Every row gives one point. The points of each table are mixes of a few directions, plus a little noise. Count the directions of each table, and those that both share. Where both have some left over, give the other angles between the two spaces (their principal angles), to ten degrees, smallest first.

First, 5 rows:
[[-0.04  0.31]
 [-0.01  0.06]
 [-0.05  0.41]
 [ 0.00 -0.03]
 [ 0.09 -0.75]]
Second, 4 rows:
[[-0.08  0.65]
 [ 0.00  0.02]
 [ 0.03 -0.25]
 [ 0.06 -0.42]]
Directions: first 1, second 1, shared 1

First (7 x 4):
[[ 0.17 -0.12  0.20 -0.08]
 [-0.21  0.17 -0.25  0.10]
 [-0.11  0.10 -0.14  0.05]
 [ 0.72 -0.57  0.87 -0.34]
 [-0.13  0.10 -0.15  0.06]
 [-0.22  0.18 -0.26  0.11]
 [-0.21  0.17 -0.26  0.11]]
Second, 8 rows:
[[-0.46  0.16  0.42  0.58]
 [-0.22 -0.33 -0.46  0.01]
 [-0.16 -0.21  0.40  0.28]
 [-0.13 -0.51 -0.46 -0.09]
 [ 0.20  0.29 -0.13 -0.22]
 [ 0.24  0.36 -0.05 -0.23]
 [ 0.17  0.06 -0.02 -0.16]
 [ 0.36  0.16  0.31 -0.20]]
Directions: first 1, second 3, shared 1

First (7 x 6):
[[ 0.11 -0.27  0.15 -0.08 -0.03 -0.09]
 [-0.10  0.53 -0.23  0.50  0.20  0.23]
 [-0.12  0.57 -0.31 -0.41  0.01 -0.03]
 [-0.07 -0.44  0.11 -0.89 -0.33 -0.27]
 [ 0.12 -0.33  0.21  0.50  0.06  0.07]
 [-0.28  0.10 -0.14  0.39 -0.01  0.21]
 [ 0.35 -0.16  0.20 -0.01  0.10 -0.13]]
Second:
[[-0.23  0.28 -0.15 -0.08 -0.18  0.04]
 [-0.39  0.22 -0.09  0.18 -0.40  0.14]
 [ 0.02  0.04  0.02 -0.15 -0.11 -0.06]
 [-0.54  0.24 -0.43 -0.52 -0.10  0.08]
 [ 0.58  0.05  0.52  0.44 -0.22 -0.16]
 [ 0.42 -0.21  0.07  0.24  0.62 -0.01]
 [ 0.11 -0.61  0.05 -0.11  0.38 -0.03]]
Directions: first 3, second 4, shared 3

First (8 x 9):
[[ 0.20 -0.04  0.17  0.12 -0.25  0.11 -0.08 -0.67 -0.06]
 [-0.55  0.07 -0.36  0.38  0.05 -0.27 -0.18  0.55  0.31]
 [-0.12 -0.37  0.22  0.34  0.24 -0.30 -0.15  0.02 -0.40]
 [ 0.16  0.14 -0.13  0.26 -0.17  0.05  0.03 -0.09  0.28]
 [ 0.11 -0.14 -0.04 -0.33 -0.36  0.22 -0.11 -0.52  0.25]
 [ 0.00  0.14 -0.12  0.10  0.03 -0.02  0.07  0.24  0.15]
 [-0.60  0.48  0.14 -0.89  0.26  0.15  0.08  0.30 -0.48]
 [ 0.80 -0.29  0.12  0.03  0.20  0.05  0.33  0.17 -0.01]]
Second (10 x 9):
[[ 0.00 -0.36  0.00  0.00 -0.03 -0.08 -0.14 -0.08  0.05]
 [ 0.05 -0.44 -0.01  0.24 -0.04 -0.15 -0.16 -0.09  0.07]
 [ 0.02 -0.90 -0.01  0.13 -0.08 -0.22 -0.34 -0.21  0.13]
 [ 0.06  0.62  0.01  0.17  0.06  0.09  0.24  0.15 -0.06]
 [-0.01  1.16  0.01 -0.11  0.11  0.27  0.45  0.27 -0.15]
 [ 0.12  0.34 -0.01  0.46  0.04 -0.04  0.14  0.09 -0.01]
 [-0.21 -0.44  0.02 -0.82 -0.06  0.11 -0.18 -0.11 -0.02]
 [ 0.20  0.86 -0.01  0.78  0.10 -0.02  0.33  0.22 -0.03]
 [-0.07 -0.51  0.00 -0.25 -0.07 -0.04 -0.20 -0.12  0.04]
 [-0.15 -0.34  0.02 -0.60 -0.05  0.08 -0.14 -0.09 -0.01]]
Directions: first 5, second 2, shared 2

First, 8 rows:
[[-0.41 -0.20 -0.16  0.18 -0.18 -0.29 -0.04  0.04 -0.10 -0.36 -0.26]
 [-0.04 -0.74 -0.42 -0.09  0.18 -0.04  0.18 -0.58 -0.25  0.37  0.28]
 [ 0.45  0.28  0.08 -0.16  0.19  0.41  0.09 -0.03  0.34  0.02  0.14]
 [-0.12 -0.02  0.04  0.07 -0.07 -0.12 -0.03  0.09 -0.07 -0.06 -0.07]
 [-0.02  0.41  0.43  0.09 -0.13 -0.12 -0.16  0.47 -0.05 -0.02 -0.12]
 [-0.23  0.52  0.32  0.03 -0.27 -0.24 -0.38  0.39 -0.23  0.21 -0.11]
 [-0.01  0.74 -0.15 -0.16 -0.19  0.25 -0.29  0.02  0.37 -0.20 -0.15]
 [ 0.39 -1.03 -0.15  0.05  0.49  0.15  0.62 -0.41  0.00  0.04  0.29]]
Second (11 x 11):
[[ 0.15  0.40 -0.05 -0.26 -0.02  0.20 -0.23 -0.16  0.00  0.48  0.22]
 [ 0.26 -0.08  0.47  0.14  0.17 -0.01  0.20  0.35 -0.01 -0.03  0.03]
 [ 0.41  0.26  0.19  0.01  0.17  0.36  0.21  0.18  0.49 -0.43 -0.08]
 [ 0.20 -0.34  0.59  0.31  0.20 -0.15  0.35  0.50 -0.06 -0.26 -0.08]
 [-0.34 -0.18 -0.14 -0.05 -0.15 -0.31 -0.23 -0.17 -0.49  0.53  0.13]
 [ 0.21  0.17  0.00  0.00  0.07  0.24  0.12  0.04  0.36 -0.36 -0.09]
 [-0.54 -0.34 -0.72  0.14 -0.23 -0.14  0.07 -0.34  0.23 -0.86 -0.43]
 [-0.34 -0.07 -0.24 -0.13 -0.18 -0.24 -0.31 -0.26 -0.45  0.60  0.16]
 [ 0.15  0.55 -0.31 -0.34 -0.06  0.37 -0.27 -0.32  0.25  0.26  0.15]
 [-0.32 -0.04 -0.34 -0.11 -0.17 -0.15 -0.24 -0.29 -0.24  0.31  0.06]
 [ 0.16 -0.34  0.55  0.30  0.19 -0.17  0.32  0.46 -0.09 -0.23 -0.07]]
Directions: first 4, second 3, shared 3
